Each point is reached from the start by the listed moves, each made 0, 1 or 2 times, or once backwards (-1), plus a little noise. Say if it took an odd or an even number of moves. Then give how often each move was made.

Moves:
(1): [  3  29 -29   7]
(2): [ 2 12 10 14]
Start: [ 11  -4  10 -14]
Points:
[ 16  36 -10   6] => even (1, 1)
[ 14  41 -60 -16] => odd (2, -1)
[  9 -34  39 -22] => odd (-1, 0)

Moves:
(1): [25  7  5 15 -6 13 13  6  9]
(2): [-5  4 14 -1  2  0  2  2 -6]
(3): [  1   5   9  -5  -2   7 -10  -4  -1]
(4): [-4  0  4  8  2  0  3 -9  5]
(5): [  3   3   2 -10  24  22   1  11  11]
(6): [ 1  7  0  7 -2  6 -9  1 -5]
Start: [-5 -9 10  2 -1 -1 12  9  6]
Points:
[50 -1 14 10 38 56 59 47 52] => even (2, 0, -1, 0, 2, -1)
[14 14 41 25 -7 25 11  4  7] => odd (1, 1, 1, 1, 0, 1)
[-29 -13  23 -41  56  23  12  24  18] => odd (-1, 1, 0, 0, 2, -1)
[42  4  3 60 -9 25 43  6 37] => odd (2, -1, -1, 2, 0, 1)
[-12  14  39  12  -1  10  -1  13 -16] => even (0, 2, 0, 0, 0, 2)

Moves:
(1): [  6  13   0   7  -1   1   0  -7  -6   5  -3  -2 -11]
(2): [ 1  4 -1 -8 -6  3  5 -1 -1 -4 -1  4  6]
(3): [ -2  -3   2 -12  -3  -2  -8 -10   6  -9   0   1 -11]
(4): [ -6   8   7   7  -4   2 -10  -1  -1   6  -6   1   2]
(5): [ -1   3   3  -6   8  12 -16 -10  -6   0  -2  12  -1]
(6): [  1 -11   7   8  -1  -3  16   1   3 -10   1   7   4]
(7): [  0  15   7  -4   3 -10  10  -1   7  12  -7  -1  -8]
(8): [  0   8   1 -12   2  -6   1  12  -2  -6  -4  11   1]
(9): [-11  -4 -13  -9  -2   7   3  13   9  -4  -9 -15  -5]
(10): [ 0 -7 15 -3 -8  6  0  9  7  4 -5 -2 -6]
(11): [ -3  -5 -16  -3  -3 -11  14  -6   8   2  10   2 -16]
Start: [ -9   0  -6   8  -7   4  -5   7  -7   7 -11   0  12]
Points:
[  5   2  37  -3 -38 -10  43  36   8 -19 -32  23 -16] => odd (2, 1, 1, 0, -1, 2, 0, 2, 0, 2, 0)
[  6  15  10   7  15 -40  23 -24   2  10  -3  17  -8] => even (0, -1, 1, -1, 0, 1, 2, 0, -1, -1, 0)
[ 27   5  24  42 -16  -8  41  -2 -23 -11 -11  14  25] => odd (2, 1, 0, -1, -1, 2, 0, 0, -1, 0, -1)
[-34  57 -54 -55 -23   3   1  -9  13  17 -34  -5 -60] => even (2, 2, 1, 1, 1, -1, 1, 1, 2, 0, 2)
[-20   2 -17 -24 -21  -1   6  17  15  -2 -22  -3 -37] => even (1, 0, 1, 0, 0, 0, 0, 1, 1, 1, 1)
[  2 -29 -22  -7 -19  -9  38  -1  -2 -44   6  30  -4] => odd (1, 1, 1, -1, 0, 2, -1, 1, 0, 0, 1)

Moves:
(1): [ -5  -9  -4 -17  -3   0   9 -14   9  -6   0   7   3   3  -2  -4]
(2): [  7   8   6  -9   4   1   1   0   7  -7   6  -7 -10   0  -1  -3]
(3): [  7  -2  -7   0   0   6 -16   4  -6  13   7   0  -1   5  -4  -4]
(4): [  0   1  -1  -1   2 -17   5   2   7   9   7  -1  11  -7   1   6]
(5): [-2  4 -5 -6 -3  1  0  8 -6  2 -3  0  4 -2 -4  3]
(6): [  0  -7  11  -4   2  10   0   0   8  10  -7  -9 -11   8   7   8]
(7): [ -6 -10   4  -3  10   6   3  -1 -11  -2 -19   3   4  -4 -13 -19]
(8): [  4  -2  -7   1   2   1   5   0  -2  -6   1  -5 -12  -2  -7   1]
(9): [ 6 -6  4 -1  0  0 -2  9 10 -7  1  7 -2  1 -1  0]
(10): [ -2 -18   6  -1  -3   2  -2   5  -6   4   5  -7   2  -6  11   1]
(11): [10  5 -2  5  2 -5 12  1 -3 -2  9  8 -2  6 -1 -1]
(12): [ -2   4  -6  -4   8   7   0  11   1   6   6   7 -20  -2   9  -4]
(13): [  5  -6   8  -8   3   4   5 -13  -3  -2  -9   5 -11  -7  -2   1]
(14): [ 13   1 -10   0   4  -1   0  -4   0  -4  -9  -2  -1  -2   6 -10]
Start: [-3 -4 -6  0 -2 -2  4 -1  1 10  2 -1  1 -7 -5  3]
Points:
[ 30 -52  40 -37  40  35 -11  27   0  44 -51   2 -43 -27   3 -26] => odd (-1, 1, 1, 1, 1, 2, 2, -1, 2, 1, 0, 1, 2, 1)
[-34 -34   9   8  23  14 -23  18 -32  54 -10 -15  -2 -31 -12 -26] => odd (-1, 0, 1, 1, -1, 0, 2, 0, -1, 1, -1, 1, 0, -1)
[ 27  19  13   5  26   2   8  25   1  47  22 -33 -18  17  -5  -2] => even (-1, 2, 1, 1, 0, 2, 1, 0, -1, 0, 2, 0, -1, 0)
[ 35  -2 -49  -2 -21   1   4  34   3   0  28  33  10  26  -3   5] => odd (1, -1, 1, -1, 2, 0, -1, 0, 2, 0, 2, 0, -1, 1)
[-10 -60  25 -58  31  26 -15  23  29  53   2 -26 -37 -13 -22 -17] => odd (1, 2, 2, 2, 0, 2, 2, 1, 1, 1, -1, 1, 0, -1)
[ 17 -46   5 -39  14  23 -32  35   0  35 -33 -54   6  -7 -31 -26] => even (0, 2, 2, 1, 2, 2, 2, 1, 1, 1, -1, -1, -1, 1)
